Each row of a before or after table is a point. One or more steps were done to the points. Then noise was added and the rows were shuffled. The steps act on columns, c1 being the first. What was done? A step turns or swaps two columns, mirrors them in a line or flattens them onto one, adds a multiple of one to another, or multiplies or shifts one. Angles are multiples of 10 degrees, from the lower column toward the higher: turns from -170 to 170, lines from 10 to 170 but not 90. Use the fewest steps. Two steps may share a column if one is a turn and the other turns, adds or multiplies; they go together, in the order done. Otherwise the lowest column goes first.

Before (14 x 2):
[[-43 -24]
 [ -9  10]
 [-28  24]
 [  0  50]
 [ -2  15]
 [  8  10]
 [-44 -17]
 [  4  24]
 [-18 -22]
 [ 31   5]
 [-14  26]
 [-60  42]
 [-17  31]
 [-10  27]]
After (14 x 2):
[[ -5 -31]
 [-17  26]
 [ 49 -16]
 [ 60  43]
 [  7 -10]
 [ 28   1]
 [ -6  50]
 [ 33  18]
 [ 33   4]
 [ 14  -3]
 [ -3  46]
 [ 30   5]
 [ 20 -12]
 [ 11   5]]
Steps: turn c1 and c2 by -110 degrees

Before (8 x 3):
[[  1 -15  24]
 [ 10 -30 -15]
 [-24  15  11]
 [ 31  10 -29]
 [-20  14  21]
 [-27 -11 -33]
 [ 35 -18 -21]
 [  1 -51 -31]]
After (8 x 3):
[[ 44  -8  26]
 [  2  28   2]
 [-26  10 -25]
 [ 40 -29   5]
 [-35 -23  25]
 [ 13   2  33]
 [-32   0 -19]
 [  1  -2  60]]
Steps: multiply c1 by 1.3; turn c2 and c3 by -120 degrees

Before (10 x 6):
[[-21  -3  22  57 -20  -2]
 [ -6   3 -14  11 -17   3]
 [-29   2  12  18  33   9]
 [  9   7  21 -23 -12  -5]
 [ 13  -6  14   2 -19   3]
 [-13 -13  -2  -2   3  -3]
 [ 19  -1   6   7 -13   8]
 [  9  14  13 -13 -15  -6]
 [  8   5  -8   4 -18   8]
 [ -1  -6  26 -20 -17  60]]
After (10 x 6):
[[ -2   8  -3   4 -17   8]
 [  1 -18  20 -20 -19  60]
 [  0 -14   9   2 -19   2]
 [  1   9 -10  11 -18   2]
 [  1  -6  22 -23  -9  -6]
 [  1 -10  -9  -3   3  -2]
 [  0   6  16 -14 -15  -8]
 [  0  -4   5   8 -12   9]
 [  1 -14  18  58 -22  -2]
 [  0  -5   9  18  33   9]]
Steps: multiply c1 by 0; turn c2 and c3 by 30 degrees

Before (10 x 8):
[[ -4  12 -34 -18 -44  -8  -9 -13]
 [ 34  15   2  -8 -26   0 -15  -1]
 [-10   4   5  35   8  21  -6  -7]
 [ 16  -1  15 -18  25   0  34 -29]
 [-12  38  -7  18  13  32  31   8]
 [  8 -29 -21  -6  -1   5  11  -5]
 [  4   6   5   7 -18   4  12  10]
 [-11 -26  -5   3  32 -19 -10  25]
 [-14 -13  22  28   6  -2 -12  26]
 [  2  -5 -19  60   2 -42 -21  -4]]
After (10 x 8):
[[ 16  14  -5 -17   1  24  34 -29]
 [ 34  -5 -14 -10   0 -24 -15  -3]
 [-12 -18 -33  17  32  14  32   6]
 [ -4 -35   0 -18  -7 -46 -11 -13]
 [  5 -10  35  -7   5  -1   8  -6]
 [  2 -18  11  58 -42   1 -20  -3]
 [-10   3  28   4 -17  32  -9  25]
 [-12   3  -5  37  21   7  -5  -7]
 [  4   4  -6  10   3 -17  12  10]
 [-14  25   5  28  -3   5 -11  27]]
Steps: turn c2 and c3 by -110 degrees; swap c5 and c6

Before (14 x 11):
[[ -7  20  15   1  -2   7 -21 -10 -19  11  22]
 [  7  12  29   3 -11   5  -7   1 -27  11  21]
 [  3  16  24  12 -15  -9 -18 -17  -9  -8  19]
 [  9   9   8   6  -1   7 -37   0 -19  -1  19]
 [  6   9  12 -15  15   8  10 -10  10   1  -9]
 [-12   8 -29   0  -3   2  25  16   6 -15  -6]
 [  5  23 -21  -9  -6 -10   2  16  15   8  15]
 [  7  22 -23  16  -3   9   7  22  23   2   0]
 [ -2   0  -6  -3  -5  13  10  19  24  -7  16]
 [  0  11  17  -3   0 -11 -24   5 -18  -7  26]
 [ -2  -2  -8 -14 -11  12   4 -15  12  12   0]
 [ -9  10   5 -16 -14   7  -2  10  17   6 -19]
 [ 23  10  12  -2 -15  -2 -18  -1 -25  -6  19]
 [ -4 -13  -2   1   3  -7  11   3  14  15 -11]]
After (14 x 11):
[[  0  22   7  -3   2 -11 -38   5 -18  -5  26]
 [  5  46  -6  -9  -9 -10   3  16  14   6  15]
 [ 22  20   9  -2 -12  -2 -28  -1 -25  -4  19]
 [ -4 -26  -2   1   3  -7  18   3  14  11 -11]
 [ -2  -3   1 -14 -11  12   6 -15  12   9   0]
 [-12  16 -10   0  -7   3  40  16   6 -11  -6]
 [ -2   0   0  -3  -5  12  16  20  24  -5  16]
 [-10  20   6 -16 -12   7  -3  10  17   4 -19]
 [  7  24  14   3  -6   5 -11   1 -27   8  21]
 [  3  32  14  12 -11  -9 -29 -17  -8  -6  18]
 [  9  18   3   6   0   7 -59   0 -19  -1  19]
 [  6  18  -1 -15  15   8  16 -10  10   1  -9]
 [ -7  40   7   1   0   7 -34 -10 -19   8  22]
 [  7  44  -8  16  -5   9  11  22  23   2   0]]
Steps: multiply c2 by 2; multiply c3 by 0.4; turn c3 and c5 by 20 degrees; multiply c7 by 1.6; multiply c10 by 0.7

Before (9 x 14):
[[ -5 -32 -18  -8  -7  15  20  -6 -40 -10 -20   2  12  -8]
 [ 10  33  28  13  -2 -17   8  51  -5   7  55   1   0  60]
 [ 42  41  16  25  -5  35   0  28  16 -36   6  -5   9   6]
 [ 30 -28 -33 -38 -33  25  -2  55  33  -4   2  -9 -17 -12]
 [-12  -5  -3  25  31 -17   9 -14   6  -5   3  -6 -37   7]
 [-23 -32 -31  27  22   5  17  -7 -46  29   4  28  -3 -21]
 [ 26  28  25 -36  46  12  14   2 -35 -22  52 -37  21   5]
 [-11 -15  27   4  14 -12  24   8  32  29  29  35 -53  38]
 [  7 -25  11 -13 -20  -1 -35  42  -4  18 -12  28 -49 -21]]
After (9 x 14):
[[ -5 -48 -27  -8  12  14   7  -7 -19   3 -20   2  12  -9]
 [ 11  25   7  12  -6 -17 -29  51 -21   5  56   1   0  60]
 [-24 -51 -31  28 -16   4  18  -7 -24  17   4  29 -29 -21]
 [ 27   7   0 -36  45  11 -28   1 -44   2  52 -37 -33   4]
 [  7 -23  36 -12 -50  -1   7  41  10 -26 -12  28   3 -21]
 [-11  -2  -9  24  -8 -17  -3 -13   8 -31   3  -6 -36   7]
 [ 31  -7 -15 -37 -20  25  30  55  43 -16   2 -10  29 -12]
 [ 43  43   8  25  30  35 -15  29  -6 -16   6  -5  16   7]
 [-11   3  -8   4 -48 -13 -34   8  36 -22  28  35 -32  38]]
Steps: turn c2 and c9 by -30 degrees; mirror c3 and c7 in the line at 150 degrees; turn c10 and c13 by -50 degrees; turn c5 and c13 by -70 degrees

Before (12 x 18):
[[-31  -1   0 -32  -2   7   1  38  -4  -2  13   0 -22  -3   7   8 -12   0]
 [ -7  17  20  -9  11  21 -13  16 -25   0  11 -26 -10  -3   0 -18  -6  -9]
 [ 13   3 -30  26  -2 -29  -6 -23  17  -7  -6  30   9 -30  18   1 -25 -43]
 [-12  13 -13  -7   6 -16  11  -8 -23 -18  10  -2  -6  -1  27 -20 -10   3]
 [ -9  47  12  -9 -16   9 -42  -6  -9  53  23 -16  19 -30  -5  39   0   3]
 [-22   9 -21  11   6 -10  16   8 -17 -12   2 -22  21  16  24  -5 -21   1]
 [ -9   0  16 -18  32  -6   5  12 -33   2   5 -10 -25   8 -11  -1   3 -14]
 [ 28  31   8  12  12 -23 -26  12 -42  10  41 -30 -12  25  -8   7   0 -17]
 [  3  -3  16 -22  18  10  -4  25 -30  13  13   2  -4  27  13  -5  -4   6]
 [-16  -6 -21  17   6 -11  -9   7 -17  -5  -4  21 -25   3  27  -3  -5 -35]
 [-11  -5  13  -3   2  11   8  15 -37   4  30 -11 -23  -1   3  10 -13  -5]
 [-29   1   7  -4  20   4  -4   9 -12   5  19  11 -13  19  -1 -21 -17  -5]]
After (12 x 18):
[[-16  -9 -28  17  19  -1  -3   2  23  -5  13  16  17   4  16  -3  -6 -35]
 [ 28 -12   9  12   5 -13  -4 -33  60   9   3 -51  16 -22  -6   8   0 -17]
 [-22 -12 -26  11 -22   1 -25 -12  11 -13 -16 -16  -5 -11  16  -5 -21   1]
 [ 13  36 -31  26  -7 -19  17   8 -16  -8  19  24  -6   9  17   1 -25 -43]
 [-29 -18   6  -4   1  14  -5  -5  15   5  21  -7  24 -10  -3 -21 -17  -5]
 [ -7  -2  15  -8   3  31  -5 -22  34  -1 -13 -25  14   5  -9 -18  -6  -9]
 [-32 -23  -3 -32  20  17  -4 -18   3  -2   9  -9  10  23   2   8 -12  -1]
 [ -9 -13  17 -18   6   4 -26  -6  35   2  -5 -10  40   0  -9  -1   3 -14]
 [-12  11 -22  -7   3  -6 -24  -8  21 -18   5  -9   8  -7  12 -20 -10   4]
 [  3 -35   6 -22  -5  20 -16  -9  35  13   9  -9  18  -6  -4  -5  -4   6]
 [ -9  42  11  -9  -8  19  31 -37  31  53   3 -27 -23   4  -6  39   0   3]
 [-11 -11   9  -3  19  21 -31  -3  37   3  11 -30  13  11  -6  10 -13  -5]]
Steps: turn c2 and c8 by -120 degrees; turn c2 and c14 by 140 degrees; flatten c3 and c15 onto the line at 150 degrees; turn c5 and c13 by 120 degrees; shift c6 by 10; multiply c9 by 1.3; turn c7 and c9 by -150 degrees; turn c11 and c12 by -50 degrees

Before (11 x 24):
[[  5  -8 -10 -25  18 -16  22  23   2  27  25 -24   2  10  16   7 -40   1
  -17  -5  -2  -5   1  12]
 [-18 -15   5 -34   5 -25  15  -7  -9 -13 -11  30   5  15  12 -20 -43 -23
  -13   6  -9 -15  -2  -8]
 [ 10 -49  21 -29 -27   7   6  -5  22  13  10 -22 -10   3 -18 -12  -4 -16
  -10  12  -5   6  20 -29]
 [  6  -7   5  15 -47  23   6  -4   6 -12   3  26  -6 -13  28  22  -1  10
  -22  19   1  -7  17 -19]
 [ 14  -5   7 -11   9  12 -25 -21   5  22  19 -27   2 -11  -9 -13  -2 -27
  -30  -4  25  17   3  13]
 [ 14  -3  10 -18 -18 -31   7 -14  -7  14  -3   2  -5  40  -8 -18   6 -15
   13  -2  11   1  11  -6]
 [ 15  -1  18  -5  12  10 -13  10 -19  14  30   4 -28  -2  19  -9  23  -6
   21 -13 -13 -10  -1   0]
 [ 27 -27  -1  10  10 -15 -12  16   7   0  10 -18  -4 -11  15  -9  -1   6
    7  14   4 -30 -16 -24]
 [  8   9   8  -3  -2  18  -2  12  15  42  17  -6 -22  19   3 -25   3  -2
   14  15  19  22 -14  -5]
 [ 31 -13   5  20   1 -10  23  -5 -15 -10   3   2 -10  19  18  35 -16   9
  -14  -1  -9 -16  -9   2]
 [ 12 -16 -15  -7 -12  23 -17  -8  21  17  22  -1   7  10  26   7  -1 -16
   15  -1 -10   7  -9  -5]]
After (11 x 24):
[[ 25   0  -3   0  10 -16  31  19   8   4 -12 -21  22  -9  18  -5  -3   7
    7  10   4  -8 -17  14]
 [ 31  11   3 -14   1 -12  -2  -3 -18 -10 -14   5  -9  20  13  34 -18   9
  -13  -1  -7   8  -7   9]
 [-18   9   6  21   5 -22   6  -7  -9 -15  31  31  11  15   8 -20 -42 -23
  -16   7 -10 -63   1   0]
 [  6   9  -9  34  18 -17  -4  23   2  28  -3 -23 -10   9  15   8 -41  -1
  -16  -5  -6  -1   2  -8]
 [ 16  -2  18  19  15   8   8   9 -22  15 -22   5 -15   1   7  -8  25  -7
   24 -11  -9  22  -2  24]
 [ 13   2   8  11 -15 -29  -1 -15  -9  13  18   1   6  40  -3 -19   8 -14
   14   0  13 -18   8   8]
 [ 10  -3 -13  21 -16  22  24 -10  18  19 -11   0   8  11  19   9  -3 -16
   13   3  -9  24  -9  -5]
 [  9  14  23  28 -23   5  41  -3  20  12  12 -20  19   4 -22 -12  -4 -16
  -10  14  -6 -10  19  20]
 [ 10  -2  12  12   0  16  -8  13  14  42 -10  -8  -6  18  15 -25   0   0
   15  14  21  37 -14  23]
 [ 13  -7   8  18   6  12  13 -18   7  17 -12 -28  -9 -12  10 -12  -3 -29
  -30  -4  26  33   5 -10]
 [  8   3   4 -10 -48  23   4  -3   8 -11  -9  28  14 -12  27  19  -1  12
  -21  19   0   8  14  14]]
Steps: turn c2 and c7 by -120 degrees; multiply c2 by 0.4; turn c4 and c11 by -140 degrees; add -1.5 times c11 to c22; mirror c13 and c24 in the line at 150 degrees; add 0.7 times c21 to c15
